Each row is a point. Each copy is the shape, with its points in the same order, stretched, turned, moved and blurred by noise. Is it also mirrored, or only turned?

Shape (8 x 2):
[[  4 -15]
 [-14 -12]
 [ 11  83]
 [ -5  20]
 [  3 -11]
 [  6 -20]
 [-11  35]
 [  7 -17]]
Copy 1:
[[ -2 -23]
 [-12 -10]
 [ 45  78]
 [  6  13]
 [ 10 -17]
 [ 10 -28]
 [  2  39]
 [  7 -20]]
Copy 1 is: only turned
Copy 2 (8 x 2):
[[-11   8]
 [-14  -9]
 [ 81  -8]
 [ 15  -9]
 [ -9   3]
 [-14   8]
 [ 29 -20]
 [-15  11]]
Copy 2 is: mirrored
Copy 3, 8 rows:
[[  7   0]
 [  7  23]
 [-97  21]
 [-34  21]
 [  3   5]
 [  3  -2]
 [-44  29]
 [  0  -2]]
Copy 3 is: mirrored
Copy 4 (8 x 2):
[[ 11 -22]
 [-15 -13]
 [ 29  78]
 [  4   9]
 [  5 -17]
 [  6 -24]
 [ -6  30]
 [ 12 -22]]
Copy 4 is: only turned

Shape, 7 rows:
[[-20 -22  61   6]
 [ -4  46  -7  39]
 [-33  10   2   2]
 [  1   5 -15 -22]
 [ 21 -45 -25  25]
 [ 18 -16  -8 -20]
 [-12 -46  47  21]]
Copy 1, 7 rows:
[[-17 -18  67  -1]
 [ -9   6   7  75]
 [-31 -23   8  27]
 [  5 -22 -13  10]
 [ -1  39 -13 -16]
 [ 17 -10  -9  -9]
 [-22   7  60 -20]]
Copy 1 is: mirrored
Copy 2 (7 x 4):
[[-21 -35  52   5]
 [ -4  39 -13  40]
 [-31  11   5  -7]
 [  6  11  -6 -29]
 [ 23 -42 -42   3]
 [ 22  -8  -4 -35]
 [-10 -61  25   7]]
Copy 2 is: only turned
Copy 3:
[[-19 -26  52  16]
 [-14  61  -7  37]
 [ 22  20  21  24]
 [ 28  22   0 -15]
 [  6 -20 -45  11]
 [ 16   5  -8 -23]
 [-18 -36  28  24]]
Copy 3 is: mirrored

Shape, 10 rows:
[[  9  24  33 -15  -7   4]
 [ 24  -9 -18  26  36 -31]
 [ 38  -8  11  41  38 -29]
 [ 29  -8  -6  39 -22 -26]
 [-33 -13 -24  -3   0 -22]
 [-33 -45  -3  14 -15  27]
 [  2  15  51  60  18  15]
 [-26  20  48  12 -10  35]
 [ 10  20   3  49 -30  35]
 [ -5  11  38  -1  -5 -34]]
Copy 1:
[[ 11  13  34   1  -5  21]
 [ 16 -20 -26  42  28 -15]
 [ 26 -21  -4  66  37  -5]
 [ 28  -2  -6  58 -25 -20]
 [-27 -17 -13   3 -16 -23]
 [-38 -44   7  29 -47  23]
 [-17   8  40  78  16  32]
 [-33  13  51  26 -19  44]
 [ -1  25   3  64 -35  31]
 [  5   5  43  14   3 -20]]
Copy 1 is: only turned
Copy 2 (10 x 6):
[[ 11  49  23 -28  -1   8]
 [ 36   4 -34   6  27 -30]
 [ 46  14   1  16  26 -39]
 [ 28  22 -16  16 -26 -35]
 [-37   5 -39 -15   3 -15]
 [-34 -28   2  11  -6  28]
 [ 12  42  36  47  25 -10]
 [-27  45  31   1   8  31]
 [  7  46  -3  45 -19  25]
 [ -8  45  18 -16   4 -35]]
Copy 2 is: only turned
Copy 3, 10 rows:
[[ 20  31  34 -20   2  -2]
 [  7 -33 -27 -18  44   7]
 [  9 -43   0 -18  52  21]
 [ 31 -40 -10 -23  -8  22]
 [-17   0 -31  -3 -16 -26]
 [  1 -10  -1  49 -30 -16]
 [ -8 -10  41  10  21  55]
 [ -6  37  47  16 -17  19]
 [ 33   9   2  16 -21  58]
 [ -8   1  31 -37  -2  -8]]
Copy 3 is: mirrored
Copy 4:
[[  8  28  13 -27   4   4]
 [ 28 -24 -34  11  22 -41]
 [ 15   6 -24  30  13 -52]
 [ 34  -9 -16  25 -29 -17]
 [ -4 -56 -11 -19  -1  -1]
 [-48 -28 -22  -2 -43  15]
 [-24  27   7  46  22  -3]
 [-40  30  27  -1   2  34]
 [ 12  16 -14  44 -31  43]
 [  3   1  34 -17  10 -21]]
Copy 4 is: mirrored

Shape, 13 rows:
[[ 19  40  -9  23  -6  29   2  30  24]
 [-41 -15  -5 -12  -7   8  -3   0 -14]
 [-24 -25   0  52 -17   5  37  20  -2]
 [ 33  -9   3 -22  24  26  23 -46   8]
 [ 61   6  32 -28  33  12  46   5  -6]
 [  1  26  -8  27  15   0 -32  33  61]
 [-47  -1 -15  25  11   9  29 -11   2]
 [  9  -9  20  54  -4  -5  -2  11  -3]
 [-28   3   9   9 -38  -6  69 -33  16]
 [ 25  17 -39   0   5  14 -12  24  28]
 [  7  45  -9  18   6  16  -2   3  15]
 [-18 -30   7  43 -25 -29  22  12 -30]
 [ 51  30  -3  -5  42  -6  44 -18  -8]]
Copy 1 (13 x 9):
[[ 48  11 -18  -1 -35   2 -41  -5   2]
 [-31  -5  -5  -1  -2   1   5   7 -13]
 [ 13 -36  10  49 -31 -25   6  -1 -10]
 [ 33 -19  22 -40  26  35   7 -43  -9]
 [ 73  -8  38 -54  40 -11 -21  -7 -19]
 [ 26  11 -35  17 -10  16 -46   9  56]
 [-13 -15 -13  27  -2 -16   9 -34  -2]
 [ 25 -18  26  45  -7   9 -29   7  -8]
 [ 13  -5  38  11 -29 -23  49 -48  10]
 [ 43   7 -41 -10 -11  26 -15  10   8]
 [ 29  22 -17   4 -14   8 -33 -23   2]
 [  7 -17  34  56  -4 -15  16  25 -29]
 [ 74  19   4 -19  46   0  -7 -34 -22]]
Copy 1 is: mirrored
Copy 2, 13 rows:
[[ 20  33  -3 -11  -4  51   3   4  10]
 [-26 -16  -8  33   4  -2  12   1 -16]
 [  9 -29   5  16 -42  35  59  15 -20]
 [ 45 -38   0   6  51  -3  15 -30  26]
 [ 64 -10  27 -15  72   0  42  10   7]
 [-36  20 -11 -52  -5  52   0  21  30]
 [-23 -13 -20  21  -7  19  57 -19  -2]
 [ 14 -30  15 -28 -20  41  22   6 -25]
 [ 13  -3  32  21 -37 -16  65 -29  23]
 [ 17  16 -36 -19  11  28  -8  21  19]
 [  8  30  -8 -23  16  37  19 -19  -1]
 [  7 -36  17   4 -48   5  42  18 -44]
 [ 62  -3   0 -43  50  -2  46 -19  -8]]
Copy 2 is: mirrored
Copy 3:
[[ 22  23 -23  25   5  17 -16  33  52]
 [-30   2 -12  13   1  -4   9  -5 -15]
 [ -3 -14  -6  55  -9 -23  49  16  29]
 [ 33  -1  17 -27  40  13  15 -35  33]
 [ 55   9  45 -23  58  12  36  22  31]
 [-10   2 -37   8  14 -19 -50  39  58]
 [-19  15 -27  41  24 -23  26 -12  21]
 [ 16 -14  25  41  -5 -23  -3  17  34]
 [ -8  30   8  12 -20 -29  75 -24  44]
 [ 29   9 -46  -6   7   5 -17  26  29]
 [ 13  36 -14  24  13   1 -22  10  45]
 [  7 -12  13  51 -23 -45  36  16  -5]
 [ 66  39  14  -4  64 -17  21   4  36]]
Copy 3 is: only turned

Shape:
[[ -31  -15  -21    6  -27   -4  -21   -7   -5    0    6]
 [  14  -33    7   19  -36   -6   41   10   -5   27    7]
 [  13   -2  -18   28   95  -16   15   17   -7   25  -13]
 [ -30   18  -11  -10   19   -2  -14   16  -19   10   22]
 [ -28   -2  -22  -12  -29    2  -20    9    6   -7    5]
 [ -12   14    1   32   34  -15  -26   15   -2  -31   -2]
 [ -25   20   25    8   60  -11   16  -50   10    8   -7]
 [  55   20   29    2    7    0  -20 -110  -11   -1  -11]
 [ -11    4   -6   -5  -30   25    5    6   20  -78   13]
 [   4  -56   23    1  -32    9   -1   12   13   10   -7]
 [ -32   24   -2   12  -20  -18  -23    6  -11   15   -3]
 [ -24   13    6    3  -25   28  -23    9  -25   15   19]
 [ -32   -4  -11   19  -23   90   45    4    9   16  -35]
 [ -33  -30   -8   31   12  -10  -23  -19  -23  -15   15]
 [ -29  -17    3   -7    3  -14    9   14  -26  -24  -20]]
Copy 1 (15 x 11):
[[ -30  -26  -22   15  -10  -16   -3   -4  -14   10   22]
 [  21  -48   28   16  -30  -19   50    6   -7   28   16]
 [  15    3   18   50  106   19   35   -5  -30    8   -9]
 [ -24   17   -4    4   28   -4    3   12  -30   20   37]
 [ -31  -13  -28   -3  -16   -9  -10   11    7    9   23]
 [ -28   13   -3   54   38   10   -6    7  -12  -30   21]
 [ -38   21   38   15   51   12   21  -76   -8   -8   17]
 [  42    5    9   17   -2    7  -29 -121  -22  -18   27]
 [ -24   -4  -17    2  -42   30   11   13   19  -58   46]
 [  -1  -61   29   12  -30  -11  -12   11    8   12    6]
 [ -30   21   -2   27   -5  -25   -7    1    0   25   20]
 [ -19    0   -2   11  -28   11  -11    8  -27   36   33]
 [ -23  -14    3  -18  -41   85   53   -8   13   36  -21]
 [ -38  -33  -12   46    9    3   -3  -16  -47  -10   31]
 [ -32   -8    8    2    6  -12   10    3  -38  -27   -2]]
Copy 1 is: only turned
Copy 2, 15 rows:
[[-10  -7 -32  12 -22  -3 -31 -15  13   7  -9]
 [  8   4  -5  20 -22  -3  27  14 -14  19  21]
 [ 27   8   0   4 104 -11   0   5  18  25 -18]
 [ 11 -27  -5 -11   9   7 -21 -31  24  31 -29]
 [  1 -11 -27  -7 -33  10 -27  -7  27   4 -14]
 [ 34  -5   3  22  29 -10 -37 -10  38 -15 -34]
 [-15  22  23  -1  57  -4   5 -63  26 -13 -14]
 [ 12  74  18 -13  20   7 -41 -73 -47 -27  17]
 [ 37 -20 -15   4 -31  33 -14  -3  33 -63  -7]
 [-18   0   9  14 -26   9 -15  28  -1   0  26]
 [  4   6  -7   9 -24 -15 -25 -26  26  23 -40]
 [  1 -16   4  12 -33  30 -29 -31   7  30 -29]
 [-31  17 -17  30 -13  80  35  12  15  -7 -36]
 [ -7 -23 -20  34  16 -12 -39 -30   6 -10  -7]
 [ -9 -25  -2   0   4 -14  -5   4   6 -23 -36]]
Copy 2 is: mirrored
Copy 3:
[[-34 -16 -20  -1 -27   6 -28  -7  -2   6  10]
 [ 10 -55 -11   7 -40   3  25  -5  12  43  -1]
 [ 19   6  13  25  72 -53   1   3   6  35 -21]
 [-12   3   0  -8  12  -3 -20  12 -20  12  29]
 [-31  -8 -18 -15 -24  15 -26  11   5  -5  17]
 [ -1   5  -2  43  19 -19 -29  16 -16 -15  -2]
 [ 20  -1 -55  18  55  -9  -8 -26 -40  12  -1]
 [ 73  -3 -51   2  -2   3 -44 -87 -29 -15 -18]
 [-24 -20   0  15 -21  34  10   7  -3 -65   3]
 [  3 -70 -20   2 -30  19 -15  14  21  23  -8]
 [ -4   9 -24   8 -30   4 -30  12 -24  20  15]
 [ -3 -14   9  -3 -20  33 -30  -1 -24  20  29]
 [-25 -21   2   3   2  93  24 -14  -3  46 -28]
 [-35 -35 -12  29   2 -22 -41 -23 -27   5   3]
 [-20 -26  -8  -4  -6 -10  -5  19 -32  -1 -24]]
Copy 3 is: mirrored

Shape (17 x 12):
[[ 23 -16 -24   9  27   0   6  -4 -31  30  16  -4]
 [-14 -35  11  -2   7  53   1  11  26 -45   2 -23]
 [  3  14 -38  25  -1 -22  25 -19 -35  13 -35  -4]
 [ 39 -19  26   0  -8   0 -36  21  41 -39  -1 -28]
 [ -1 -32  18   2 -32  10  16  -5  20 -36 -17 -34]
 [ 25  24 -21 -26 -25   6  10 -28 -10  31   0  20]
 [ -8 -32 -22 -35  -4 -17 -26  11  -3 -47 -43  30]
 [ -4  -7 -26  12 -20   4  20 -17 -35  31  23  31]
 [  1 -38  28 -10  28   8 -13 -23  37 -64 -20 -24]
 [-12  20   8  14   0 -29  18  -9 -36  26  34  29]
 [-27  16 -35 -17  -2 -16  20  17   1  62  -1   7]
 [-20 -28  14 -47   7   0 -21 -27 -12 -21 -29 -27]
 [  0  56  -4  22   9  -4  21  -4 -15  38  13  32]
 [-11   4 -21  34  -5  -8 -25 -35   2  45  -4  33]
 [ 20 -43  -2 -37  14  12  18 -13  80 -74  -2 -27]
 [-19  20 -37   8  -7  -4 -16 -18 -16 -15  29 -21]
 [ -1   5 -20 -29   9  21 -21  -6 -22 -20 -55  13]]
Copy 1:
[[ 19 -23 -24   4  29   0  -3  -6 -38  30  -7 -11]
 [-31 -48   5   9   1  35 -35  -3  35 -33  25 -14]
 [  3   4 -31  15 -11 -23  21   2 -24   3 -54  -6]
 [ 27 -34  13   7   1  -3 -55  18  59 -15  15  10]
 [ -8 -38  12   4 -36   4 -20 -10  50 -14  -5 -16]
 [ 10  25 -18 -27  -2   5 -14 -29  -9  23 -31  22]
 [-22 -49 -27 -33  -1 -21 -34  18  14 -38 -35  33]
 [-12  -1 -33  -1 -14  -2   8 -22 -37  39  -5  27]
 [ -5 -64   4  19  16   3 -50 -28  52 -49  -6  -6]
 [ -5  10  -3  10   4 -42   9 -28 -38  25  14  27]
 [-34  24 -28 -26  27 -28  20   6  -5  42 -18  -3]
 [-24 -46   8 -24   7 -17 -54 -31   3 -20 -37 -17]
 [ -3  46  -4  20  23 -18  21 -14 -26  18  -4  32]
 [-23  15 -31  36  11 -15 -21 -11 -13  43 -35  33]
 [  6 -59 -26 -20  12  18 -32 -31 101 -46  17 -10]
 [ -9  18 -40  12 -13 -27 -45 -16 -11 -11  14 -17]
 [-20 -13 -10 -19  12  12 -30   7 -19 -40 -60  18]]
Copy 1 is: only turned
Copy 2 (17 x 12):
[[ 39 -13  12  16  26  16  32 -20 -11  27  37  -4]
 [-45 -41  -7   4  28  41  23 -12 -28 -32 -24 -29]
 [ 28  15  -3  37  10  24  54 -37  49   6  27  -9]
 [ -5 -35  18  14   3   3 -29  10   7 -40 -26 -38]
 [-31 -32  18  16 -21  30  28 -23   7 -36 -17 -45]
 [ 28  15 -16  -5 -36  17  24 -28  -1   4   8  21]
 [-24 -34   1 -23  12  31  28  16  66 -48  18  11]
 [  6  -6  -3  33 -15  14  59 -22 -11  19  41  28]
 [-38 -48  21 -13  36  24 -11 -45  16 -51 -13 -36]
 [  1  27  22  31   8 -24  47 -29 -10   3  42  20]
 [  7  19 -18 -19  -3 -16  72  -1  13  48   9  -6]
 [-30  -9  26 -41   5  44  -5 -28  29 -20  21 -30]
 [ 18  49  -8  32  20 -17  50 -29 -12  15   3  31]
 [-13   0  -8  34   1  -1  12 -28  24  51  11  33]
 [-20 -80 -19 -40  10   5   7 -50   3 -66 -30 -45]
 [-15  14 -44  28   3   9  14 -27   3  -5  50 -22]
 [ -4  12  -4 -18  16  67  17   1  41 -24   6  12]]
Copy 2 is: mirrored
Copy 3 (17 x 12):
[[ -6 -13 -11  -7  31   3  31   8 -41  33 -26  15]
 [-42 -44 -13  -5   2  66  17  22  22 -33   0 -34]
 [ 18  -5 -34  46  18 -31  22  -9 -21  30  -6   9]
 [-13 -55  11 -19 -18   4 -32  34  22 -33 -58 -24]
 [-22 -54   1  17 -24  15  20   6  28 -13  -9 -48]
 [ 21   9 -26 -37 -17 -16  14 -21   5  34  -5  22]
 [ -7 -84 -28  -1 -10 -12 -29  21   5 -15  45  18]
 [ -7   6 -20   5 -21   4  43  -5 -23  28   2  43]
 [-46 -81   2  -4  22  23 -14  -8  32 -48  -8 -31]
 [-17  24  22   4 -15 -19  23  -4 -30  12   6  52]
 [-24  24 -29  -7   8 -39  23  25  11  66  21  17]
 [-26 -63   2 -29  18   7 -31 -20  -2   7  31 -28]
 [  9  50  -6   7  12 -10  16   1  -2  12 -14  46]
 [-29   9 -28  19   1  -2  -7 -16   5  46 -25  66]
 [-50 -76 -35 -42  12   9  27  21  59 -64 -18 -49]
 [-34  15 -37  -1 -13  -9  -2 -11 -38 -15 -10 -10]
 [ 29 -40 -36  -7  16  14 -37  -1 -11   5  34   8]]
Copy 3 is: mirrored
Copy 4 (17 x 12):
[[ 20 -28 -40 -11  19  26 -27   2 -18  23 -21   5]
 [-33 -41  13  -6  12  39   8 -20  38 -60 -20 -14]
 [ -7  11 -39 -35  46   7   2  -2 -54  23  -4  -3]
 [ 23 -13   5  -6  15   2 -15  15  42 -55   3 -42]
 [-22 -36   0 -30   8   8  24 -12  20 -45  10 -40]
 [ 16  22 -29 -68  -7  28 -10 -10   6  19   0   7]
 [-42  -6  -5 -52  36 -20 -21  31  10 -41   0  38]
 [ -7 -15 -29 -27  -5  31  -8   3 -19  35  20  31]
 [-17 -34  17  -9  42 -12 -10 -37  37 -60 -14 -22]
 [  2   0 -15   1 -22  -3 -10  -4 -19  46  11  27]
 [-22  19 -40 -39  -2  20   3  40   6  59 -29  -5]
 [-40 -29   6 -53  14 -18 -41 -23  10 -24 -31 -15]
 [ 13  39  -4   0  -5  34   3  -1 -14  49  -6  11]
 [-15  14  -9 -30  41  26 -32   7  -2  55  35  -2]
 [ -2 -37 -22 -31  35  -8  31 -40  88 -77 -14 -17]
 [-26  14 -50  -5  -6  17 -44 -22  -7  -4   8 -16]
 [-29  16   8 -60  37  22 -27   1 -10 -30 -34  15]]
Copy 4 is: mirrored

Shape (17 x 12):
[[ 12 -28  20 -11 -27 -39 -12 -34  -3 -33   1   3]
 [ -9  -2  49  -2   4 -30 -10 -51   8 -17 -11  43]
 [-18   7  19  -7 -10 -25  -2 -45 -27 -30  -6 -11]
 [ 28 -35  24  39  18  30  -4  21  36 -23 -14 -43]
 [  8  41 -20  -3  18 -15 -45  25   9  33 -43  -9]
 [ 31  31 -28  -5  25  22 -16  13  -3  49 -41 -17]
 [  2  23 -10 -38   5  24 -31   6 -27  28  -6   2]
 [ 19  15   9  -7  11 -29   4   1 -38   4  11  27]
 [-14 -13  37  22 -40 -14 -10 -12  23 -16  20  11]
 [-12 -16  -8  15   9  -1 -26  -8 -35  25 -13  -1]
 [ 14 -16  11   2 -18  -7  -1   4 -14  29 -28  11]
 [ -8 -21  -6 -29  12  -5 -18  13 -14  -5 -22   9]
 [ 12 -31  17  22  -6  23  19 -12  46 -16 -11 -16]
 [ -4 -13  40  35  -6  30  -1  28  33 -29 -35 -23]
 [-12   4  23 -30  16 -36 -12  -9 -16  40   4  -5]
 [-22 -15   0  27  -6  10  25  20  42 -20 -22 -20]
 [ 59  31  10 -33  26  24   0  20 -34  36 -79 -57]]
Copy 1, 17 rows:
[[-22 -20  19   7 -35 -26  -9 -13  -3  -8 -18 -43]
 [-30 -11  42   3  -3 -46 -34 -45 -33  11 -13  -3]
 [-33  15  24  35 -27 -18  -3 -24 -14  -9  11 -20]
 [ 18   2 -28 -15  48   9 -28  10  28 -37 -19 -35]
 [ -9  32 -23  15  -5  -3 -64  16   6  73   5  -8]
 [  5  49 -49   2  -1  14 -39   9  -7  56 -14  13]
 [ -3  32   3 -11 -35  10 -28  15  -8  43  13  26]
 [ -7  21  19   5  -5 -21  25   9 -30  41  -9   7]
 [  7 -47  35   5   0 -24  -5 -26   9   2  15 -24]
 [-26   4   3   3  -9  31 -10   4 -34  26  17  -2]
 [-11   1   6  -2  -6  16  -7 -10  -1  38 -28  -4]
 [-47  17   6 -18 -20   0 -16  13   7  22  -3   3]
 [  0 -11 -24 -12  27 -12 -14 -33  26 -30 -14 -18]
 [ -1  -2  -3   8  45   2 -32 -10  55 -20 -16  -9]
 [-17  34  35 -23 -16   1 -14 -17 -26  50  25 -19]
 [-25  -8 -20   8  30 -13   3 -18  47  -2   8 -11]
 [  8 105 -42   8   1  36 -52  11  21  30 -62  -2]]
Copy 1 is: only turned
Copy 2:
[[ 14 -22 -20 -22  -9 -26  10  -8 -12 -48  16 -12]
 [  8   7  16 -23 -33 -44  40  -4 -14 -55  10  -2]
 [ -8   6 -26  -2   2 -13  19  -4 -47 -23  23  -8]
 [-13 -27  47  18  20   9 -12  16   8 -13  31  12]
 [ -2  16  -4  23  13 -40 -15 -16  -1  30 -34 -18]
 [  8  18  27   9  15   0 -18 -19  11  57 -29  -9]
 [ -8  37  -7 -31   2 -19 -31  -5   2  30  -8  -3]
 [ 34   4 -16 -18   4 -29  28  20  -7   4   3 -11]
 [ 12 -17   1   1 -26 -29  -4  26 -14 -43  11  23]
 [ 10  27 -16  18  -8 -20  -9  -6   6  12  17 -21]
 [ 33  -4   0  -4 -29 -11 -10  -1  -8  10  -5 -24]
 [-16   8  -6 -24  -8 -15 -11   9  12   1   5 -32]
 [-14 -31  39   2 -14  24   0  -4   4 -15  10  30]
 [-13 -23  46  27  -1  13 -20  24 -13 -27   5 -12]
 [  5   1 -10 -22 -19 -51  -7   0 -15  38  17 -14]
 [-29 -28  25  26  -8  15  13  23  -6 -12  -7  19]
 [  9   1  35 -15  27  10 -32 -34 -28  77 -11 -48]]
Copy 2 is: mirrored
Copy 3:
[[  19  -19  -25  -10   -7  -42  -15  -22  -14  -22   19  -36]
 [   7   -9   33  -16   29  -37   -8  -14    4  -14   39  -34]
 [   3    4   -2  -11   13  -23  -12  -17  -32  -41    8  -42]
 [   9  -75  -23    5  -22   24   -3   15   25  -28   -4   20]
 [ -13  -33   -7  -12   65   19  -13    2   -9   33  -47    4]
 [ -11  -27    7  -21   35   34   24  -10   -6   29  -68   11]
 [  -8  -17   21  -33   39   -3    1  -23  -42    7  -48   22]
 [  16    9    6  -17   26  -35   35    4  -26   10   -2   -1]
 [   7  -27    7   21   -9  -16  -33  -12   -9   -7   47  -13]
 [  18  -14    9  -39   17   18   -4    0  -35   11  -12   -6]
 [  24  -20   12  -18   -3  -10   -4    6  -11   25  -28  -18]
 [  -4  -16  -11  -49   19  -25  -16   -2  -14   -2  -33    6]
 [ -14  -41   -6    5  -33   12  -12  -11   30  -18   11    2]
 [   5  -54    4   18  -10   12  -41   23   25  -34   -9    9]
 [ -26  -27   15  -27   35  -29   13    7  -44   10    0  -21]
 [ -34  -23  -20   10  -16   19  -38   15   24  -12   -3    4]
 [  12  -52   11  -18   28    3   38   13  -15   -6 -121  -16]]
Copy 3 is: mirrored
